Each row of a before or after table is a point. The points were changed in one or more steps. Then noise was added and the rows were shuffled. The steps act on columns, c1 being the first. Name the steps. A step turns or swaps two columns, mirrors them in a line or flattens them onto one, adds a multiple of one to another, or multiplies or shifts one. Angles are multiples of 10 degrees, from the lower column toward the higher: turns from -170 to 170, lines from 10 to 170 but not 90. Use the fewest steps. Two steps may share a column if one is a turn and the other turns, adds or multiplies; they go together, in the order done. Otherwise the lowest column goes first.
(in the rows, 128 means zero)

Before:
[[163 120  77]
 [119 132  74]
 [160 174  82]
 [164 181 111]
 [ 91  96 213]
 [162 166 177]
 [134 243  85]
 [161 100 110]
 [161 110 142]]
After:
[[163 133 123]
 [156 118 135]
 [121 152 125]
 [159 107 135]
 [165 144 120]
 [137 242  82]
 [158 183 103]
 [ 92  72 153]
 [166 179 109]]
Steps: flatten c2 and c3 onto the line at 160 degrees

Before, 11 rows:
[[182 154  82 135]
 [ 97 172  74 146]
 [ 73  98 107  99]
 [109 169  98 138]
 [ 96 141  68 114]
 [ 99 159 134 107]
 [ 71  63  72  88]
 [184 125 118 138]
 [ 95 133 105 130]
 [163 114  68  44]
 [146 114 107  97]]
After (11 x 4):
[[214 114  39  51]
 [100  89  83 125]
 [105 176 113 177]
 [ 79 160  52 174]
 [106  79  42 124]
 [114  85 137  87]
 [132  91  32  93]
 [183  96  96  61]
 [121 165  34  68]
 [139  94  93 109]
 [133 149  96 108]]
Steps: add 0.7 times c1 to c4; turn c1 and c2 by 120 degrees; multiply c3 by 1.6

Before:
[[156 123  73 114 195 118]
 [163 107 167 117 116  61]
 [142 186  58 224 167 126]
 [ 71  90  96  93 118 144]
 [108 182  66 133 103 172]
 [ 83 147 136  53 104 149]
 [ 81 155 100 124  99 180]
 [ 71  90 124  76 131 134]
 [147 172  74 190 190 133]
 [ 92  92 110  98 126 118]
 [ 47 229 107 115 156 147]
 [106 194  96 167 199 197]
 [145 116 103 164 213 144]]
After (13 x 6):
[[ 89 158 111 106 147 106]
 [160 193 167 112 129 154]
 [ 69 148 125 100 167  97]
 [ 84  98 136  61 173 130]
 [141  90  56 220  79 173]
 [146 126 101 215 156 110]
 [ 83  71 101 100 111 117]
 [105  34  95 207 142 134]
 [145  92  75 214 118 162]
 [ 70 140  95  95 149  89]
 [106  59  66 108 107 141]
 [158 140  74 169 181 130]
 [ 47  47 108 141 155 192]]
Steps: turn c2 and c6 by 130 degrees; turn c4 and c5 by -50 degrees

Before, 13 rows:
[[147  97  99 145 150  86 134 182 105]
 [174 155 133 140 148  42 134 113 105]
 [ 41 185 133 129 126 133  98 193 183]
 [113  56 166 129 163 106 176  97 117]
 [157 100 107  95 195  73 128 106 136]
 [ 81 249  64 156 117 165 140 180 142]
 [ 43 140  99 230  85 119 121 130 135]
 [138  98 193 115 156 107 129 109 109]
 [173  78 142  99 143  97 157  90 158]
 [116 168  62 186 137 136  49 135 130]
 [138 115 143 145 116  95 143 132 180]
 [184  82 160 160 227  86 163 122 150]
 [142 115 148 180  72 142 123 127 118]]
After:
[[141 153 107  60  94  72 103 155 117]
 [145 123 143 141 145  75 127 182 159]
 [ 60 128 133 130 129 138 190 245 206]
 [ 54 140  61 120 186 153  98 184 154]
 [ 79 138 100 170 231 125 197 179 141]
 [161 113 165  93 128  78 166 148  74]
 [176 114 141 114  99  63 103 139 119]
 [185 129 161  27 159  62  96 172 115]
 [156 218 133 107 140  99  92 163 128]
 [131 116 148 184 179 134 114 177 109]
 [143 154 100 105 145  95 116 232  90]
 [116 154  63 138 156 217 176 231 217]
 [135 137 194  99 116 106 120 159  94]]
Steps: turn c1 and c7 by -60 degrees; turn c2 and c9 by 40 degrees; turn c2 and c6 by 50 degrees; turn c4 and c5 by 90 degrees; shift c8 by 50

Before:
[[ 98 143 175 128 134 129 174 147 145 123 156]
 [ 96 166 152 129 181 110 129 166 139 141 140]
 [157 170 167 150 137 149 102 123 149 145 157]
 [116 137 131 139 130 122 133 150 176 122 146]
 [102 159 129 109 117 107 110  89 144  90 188]
 [143 169 139 140 141 131 143 152 126 101 125]
 [116 114 137 135 195 107 153 131 127 152  88]
 [107 137 119 123 122 195 116 121 131  68 158]
 [107 130 126 143 126 118 138 144 116 147 155]
 [122 142 140 165 164 126 153 139 143 117 173]
 [129 118 131  95 141 142 133 146 131  87 174]
 [137 151 100 116 215 139 184 147 130 183  77]]
After:
[[182 141 175 127 134 128 125 147 121 119  99]
 [ 92 139 167 102 137 140 140 122 124 163  94]
 [152 146 141 117 164 163 135 139 154 106  93]
 [138 147 131 131 131 141 121 150 118 115  78]
 [132 166 138 121 141 139 147 153 121  75 131]
 [148 146 126 132 127 144 115 142 158 166 124]
 [172 134 100 121 215 114 164 146  98 238 152]
 [132  98 132 126 142  92 131 146 165  47 103]
 [129  36 119  67 121 100 104 120 157   6 111]
 [126 190 130 155 116 118  98  90 172  53  84]
 [144 193 151 145 181 134 102 166 121 153 112]
 [156 144 137 145 195 141 131 131  89 175 149]]
Steps: mirror c1 and c7 in the line at 60 degrees; add -1.5 times c6 to c2; turn c4 and c6 by 110 degrees; turn c9 and c11 by -120 degrees; add -0.5 times c3 to c9; multiply c10 by 2

Before:
[[169 154  43 169 117 151 122  61 201 163 149 198]
 [131  86 118 189 147  59  87 163 175 198 137 162]
 [113 121 152 214 141 131 100 152 114 136 188 144]
 [108  75 115 244 146  80 169 132 174 117 112 142]
 [136 175 140  90 136 185 152  64 196 191 133 195]
 [166 173 114  69 108 103 217  81 138 151 146  54]
 [108  58 125 185  95 147 105 116 150 148 134 109]
 [130 128 103  75  88 111 198 153 175 152 182 151]
 [172 123 151  61 131  95 183  72 188  74 181  60]
 [ 69 139 104  71 143  74 162 102 162 118 175  73]
 [131 126 127  86 154 127 207  68 194 167 228  57]
 [135  43  92 174 183 122 135 178  97 121 120 133]
 [ 99  38 130 188 136  45 132 118  95 151 166 167]]
After, 13 rows:
[[136 107 142 163 109 143  43 136 114 110 178 149]
 [ 97 108 111 120 119  43 172 126 209 134 112 189]
 [142 114  98 170 156 174  85  64  39 119 154 175]
 [ 66 195  63 151 150  62  92 110 196 126 136 181]
 [110  88  90 129 157 106 216  73 162 104 192  48]
 [116 149 143 156 169 109 231  96 169 124 136  44]
 [114 117  65 136 128 200  55  91 126 133 113 159]
 [142 116  59 234 130 162  65  89 116 133 117 149]
 [148 112  80 162 123  83 210  79 169 101 204  58]
 [118 140  85 147 162 157 213 150 159 114 169 149]
 [203 144 101 118 146 145 194  71 157 112 172  97]
 [118 152  88 164  66 169  99 125  42 130 122 129]
 [153 111  68 148 153 107  70 149  90 128 129 116]]
Steps: mirror c1 and c12 in the line at 100 degrees; turn c2 and c9 by 50 degrees; turn c2 and c3 by 70 degrees; turn c4 and c7 by -50 degrees; turn c6 and c8 by -130 degrees; turn c5 and c8 by -150 degrees; flatten c10 and c11 onto the line at 110 degrees

Before (10 x 18):
[[ 56 114 132  84 150  88 113 141 177  81  92 168 168  71 100  60  95 125]
 [ 36 138 178 100 174 188 102 133 102 144 130  89  93 168 128 152 176 154]
 [147 168 165 132 120 150 108 121 114  75 149  58 143  96 138  84 137 127]
 [ 66 111 134  69  78 201 139  77 115 118 192  61 158 164 143  80  85 130]
 [144  42 116  89 116 209 190  78 130 127 172 144  63  84 134 166 134 114]
 [ 61 124 128  79 202 122 179 111 140 121  78  68 165  73 185 155 102 125]
 [110 105 157 104 129 162 106 154 120  21 178 146  69 111 110  95 131 163]
 [137 122 138  48  94 161 199 122 140 132  74  51  90 150  89 178 178 170]
 [ 19  97 133  91 120 111 125 172 150 123 167  73  60 134  97 166 156 137]
 [ 97  81  78 119 110 184 115  80 191  62  76 110 103 149 180  67 103 114]]
After (10 x 18):
[[175 120 138  52  87 163  74  82 101 128  78  43 175 149 156 152 167 175]
 [ 87  99 157 107 137 164 158 124 120  21 180 151 131 105 144 123 182 168]
 [114 170 172 135 105 149 140 142 145  81 146  55 135  99 124  85 112 124]
 [ 37 118 130  89 201  85 149 128  69  84  92 168  99  65 133 132  90 123]
 [ 85 100 134  84 200 114 157  98  93 129 172  74 154 129 141 230 198 140]
 [ 64  83  77 118 129 179 105 170  97  61  80 112 106 155  57 109 154 109]
 [ 51 116 136  72 123 201  81 163 157 113 185  61  86 162 120 141  95 130]
 [ 92 135 170 111 234 188 148 143 150 142 132  81 178 169 141 210 164 153]
 [104 126 137  83 251 120  87 104 145 120  82  68 106  73  68 198  91 127]
 [168  47 110  90 101 211  49 133 135 124 174 140 136  85 125 147 202 114]]
Steps: add -0.7 times c1 to c5; turn c1 and c16 by -50 degrees; turn c7 and c8 by -140 degrees; turn c9 and c15 by -150 degrees; turn c13 and c17 by -90 degrees

Before (12 x 20):
[[103 157  73 100 112 160 164 120 148 135 184 176 167  69 132 181 106 156
  120 108]
 [140  64 180 112  37 152 139 145 141  93 165  93 142  70 131 123 100 146
  103 105]
 [176  99  81 177 105  85 179 116 101  69 144  69 183 165 155 199  96 167
  182  59]
 [ 97  90 161 184  72  87 204  91  96  65 130 181 152 186  64 104 104 172
  184 170]
 [161 147  67 101 127 147 205  79 185 105 107  70 186  79 178 114 131 102
  131 146]
 [149  48 104 212 102  77 132 201 123 121 138 118 117 114  72 180 165  66
  106  68]
 [112 138 103 112  36  64 124 193  75 151  87 105 160 158  98 167  76  81
  155 171]
 [126  92 110 108  88  60  99 116 162  95 122 121 155 117  94 143 126 175
   91  77]
 [180 105 165 200 115 141 161 145  82 144  78 191  92 137 131 107 172  98
  146  93]
 [101 133 162 103 137 110 102  74 180 178  72  81 140 166 172 182 104 108
   95 142]
 [212  69 182 166 121  60  94 167  76  75 185 189 187  69  72 168 117 177
  188  99]
 [139 165 117 176  93 153 103  94 167 101  83 132 198  91 138  90 134 119
  168 133]]
After:
[[119 144 163  99 142  58 207 149 185 107 101 155 181 106 176  80 127 131
  138 173]
 [ 43  98  76 182 135  80 172 163 100  67 147  84 185 192 157  57  94  97
  105  99]
 [125 167 169 182 125 118  95 135 169  95  86 166 195 146 137 133 140 123
  166 142]
 [158 134  65 103 129  77 103 183 178 174  72 129 137 121 173 143 107 156
   49 130]
 [124 159  94  99 135 161 162 114 148 133 181 174 165  91 133  61 105 121
  176  85]
 [ 66 101 132 193 136 188 159 108  83 147  79 149  91 149 129 171 172 141
  128 159]
 [ 89  97 121 108 121 135  94 178 160  95 122  81 152  89  92 109 125  99
  140  77]
 [ 67  50  87 212 125 151 127 102 124 121 139  48 114 101  69  90 166 192
  168 138]
 [ 55  73  74 163 122 214  93 141  77  75 183  76 191 147  70 167 116  62
  250 142]
 [177  92 140 182 138 180 194 185  96  70 131 139 150 204  65 167 102  87
  150 109]
 [170 140  98 111 129 135 109 120  72 153  87  35 159 165  97  94  79 162
  136 167]
 [104  65 115 112 123  91 122  99 142  91 167 127 138  76 125 175 102 117
  164 113]]
Steps: turn c1 and c20 by -130 degrees; turn c18 and c20 by -150 degrees; turn c3 and c16 by 110 degrees; flatten c5 and c7 onto the line at 80 degrees; turn c6 and c8 by -140 degrees; turn c6 and c12 by -70 degrees; turn c14 and c19 by -60 degrees; add -0.7 times c15 to c19

Before, 12 rows:
[[ 75  75 174  91 113 193 182 211 143 175 179 126 137 106  71 118  89  95
   86  76 148 178  72 127 149 142  36 171 116  60 187 151]
 [108 104 137 102  96  56 120 102 123 116 161 128 104 177 163  86 106 150
   49 134 153  71 190 128 137 180  90 169  65  53 101 192]
 [ 59 113 172 211 168 116 123 155 176 116  92 148  65 139 106 112 136  95
  123  56  71 135  70 166  80  96 132 101  54 128 183 209]
 [102  83 169 181  77  65 133 138 127 212 128 144 161 131  79  71 201 112
   65 163 110 187  67 107 109 101 100 189 157 136 165 126]
 [113  76 112 130  62 104 203 120  77 194 118 138  63 124 147 144 162 166
   76 141  65 116 102 133 119 189 109 108 126 185 217 119]
 [128  84 184  95  68  69 214 206 204 100 172 130  82 203 174  86 208 151
   74  44 144 104 157 151  67  82 128 146 143 134 182 196]
 [138 137  83 154 174 156 163 121 166 140  96  95 188 111 174 168 220 110
  114 100 110  99 188 162 177 143 100 125  72 142 175 215]
 [120 183  57 143  81 186 139  88 135 158  47 132 125 120 101 169  92 103
   86 142 185 162  76 154  83 168 124 149  62 134 126 121]
 [119 133 103  95 157 136 106 158 157 196 130 141  96  91 117 150 170 222
  120  82  83 182  70  47 135  74 115 121 170 139 144 163]
 [ 91 138 190 178 158  58 203  99 137 136  57  73  82 166 160  65 145 179
  150 131 187 112 195  92 142 184 131  57 112  83 146 110]
 [114 157 137 114  60 104  90  90 110 106  77  58  66 180  60 164 220 123
   34 110 153 164  98  66 148 124 126  84 136  75 144  96]
 [142 191 191 174 120 109 126 160 134 176 136  84  69 173 129  98 183 162
   73 120 187 182 109 139  91 148  80 101  95  64 208 198]]
After:
[[120 185  58 130 152 187 138 136  88  91  47 133 126 119  98 165  92 103
  111 144 169 161  76  82  84 183  64 150 110 167 124 120]
 [129  83 185  89 151  71 215 203 205 166 173 132  81 203 170  92 209 152
   59  43 135 104 156  68  67 116 141 146 132 143 183 195]
 [100  84 170 180 107  65 133 128 137 198 127 145 165 131  80 202 201 115
   60 163 108 186  70  77 111 137 147 190 165 122 165 127]
 [ 75  74 173 100 127 194 181 141 212 146 179 126 136 104  70 172  88  96
   96  77 187 179  71 114 148 161  86 171 210  91 187 152]
 [ 59 114 172 224 165 116 121 177 154 142  93 148  67 137 106 113 135  97
  108  55  84 136  70 169  80 102  59  99  99  92 183 208]
 [120 133 104 102  48 133 106 157 156 119 130 141  95  91 118 199 170 221
   94  80  86 184  69 157 135  88 162 120 151 110 143 164]
 [ 91 139 189 178  91  59 204 137  98 193  57  75  80 166 163 123 145 177
  177 131 202 113 195 159 141 166 116  57 119 130 145 107]
 [142 190 191 176 140 109 125 133 158 166 137  83  72 175 129 170 183 165
   90 120 216 182 108 121  91 173  81 101 161 118 208 199]
 [111 104 134 114 128  55 119 122 103 167 160 127 106 177 163 107 106 149
   85 134 197  72 190  98 137 212  55 169 141  86 100 192]
 [113 155 134 120  66 103  90 111  90  91  76  58  66 179  60 113 222 125
   45 109 181 163  98  61 147 171 136  85 133 105 144  94]
 [138 136  82 156 163 156 162 167 122  92  95  95 188 111 176 147 218 111
  121 100 106 100 189 172 176 146  66 124 135 126 176 214]
 [111  76 110 128 132 104 205  77 120 125 118 137  62 125 148 195 163 163
  114 139  43 116 101  63 118 208 120 109 145 132 218 118]]
Steps: turn c21 and c30 by 40 degrees; add -0.3 times c30 to c4; swap c5 and c24; swap c8 and c9; turn c10 and c16 by 80 degrees; turn c19 and c26 by -30 degrees; turn c27 and c29 by -70 degrees
